Each row is a point. Two turns around zero, p and q, are shown by what they do to some points. Where does a point land after both, in the order given? Backwards means that the second turn is done in reverse. Each puzzle has new turns, and all numbers are rounded.
In the rows, 128 means zero.

Turn p:
[136 129 160] -> [ 97 121 135]
[ 91 164  70] -> [198 143 157]
[153 122 132] -> [119 109 113]
[133  97 151] -> [ 97 138 107]
Turn q:
[132 129  86] -> [148 129  91]
[121  77 111] -> [133  76 112]
[155 160 149] -> [141 163 156]
[104 147 166] -> [ 89 145 152]
Where do these land?
q, then p: [124  99 136] -> [114 146 108]
q, then p: [160 165 160] -> [ 98  98 169]
p, then q: [115 117  66] -> [189 149 130]
q, then p: [112 131 151] -> [118 149 145]

Turn p:
[ 82 126 120 121] -> [ 98  94 132 140]
[122 157 123  48] -> [ 63 173 136 160]
[162 137  91 109] -> [113 165 145  95]
[160 136 138 152] -> [159 144 110 112]
[ 81 126 146 169] -> [138  69 104 138]
[159 107 131 149] -> [166 136 138 114]
[131 106 147 148] -> [160 115 131 136]
Turn q:
[153 100  79 167] -> [ 62 126  98 116]
[146 152 122  95] -> [126 114 166 146]
[135 158 125 167] -> [123 106  95 157]
[ 86 132 156  87] -> [183 129 155 105]
[133 143 117 132] -> [121 112 127 137]
[114  82 169 120] -> [153 181 126 104]
Where do these land?
q, then p backwards: [107 136 117 142] -> [117 137 128 153]
q, then p: [ 89  84 160 135] -> [ 93 183 122 113]
q, then p backwards: [100 131 116  92] -> [133  96 101 150]
p, then q: [138 151 141 128] -> [115 103 128 130]
q, then p: [207 138 107 142] -> [129  51  95 128]

Turn p:
[186 151 125 140 101  99] -> [ 78 129 154 164  98 145]
[144 117 108 160 115  97] -> [ 83 142 113 137 115 114]
[ 94 140  80 148 182 162] -> [133  71 106  76 140  90]
[125 145 162 142  88 137] -> [137 161 171 134 116 117]
[121 164 129 122 111  98] -> [122 123 148 168 137 109]
[104 122 136 146 180 143] -> [161 106  98 102 110 106]
[129 109 155  96  95 133] -> [146 164 143 138 145 160]
[121  77 129  71 152 154] -> [164 127  93 104 161 182]
Turn q:
[110  83 128  88 112 128] -> [150 161 144 101  97 102]
[121 156 120 180 107 135] -> [129  96  91 122 141 166]
[142 122 115  87 142 142] -> [105 148 156 115 132 104]
[157 123  97 122  82  87] -> [173 119 165  97 158 148]
[166 135 114 169 168 130] -> [109  75 125 151 158 109]
[135 128 180 154 125 156] -> [109 102 120 151  82 149]
[ 65 149 142  97 161 118] -> [121 195  95 159 129 118]
Where do these land?
p, then q backwards: [118 161 178 151  92 110] -> [132  99 164  80 152  99]
q, then p: [165  97  97  87 144 111] -> [161 135 111 185 100 136]
q, then p: [ 96 142 152 185 110 110] -> [ 79 120 132  74 127 143]
q, then p: [113 156 119 126  93 114] -> [138  96 148 104 126 147]
q, then p: [142  96 110 111 128 164] -> [144 147 121 166 159 136]
q, then p backwards: [ 90 107 140 122 185 159] -> [116 119 123 183 133  74]
p, then q: [172 139  98 113 145 129] -> [131 132 102 101  89 104]
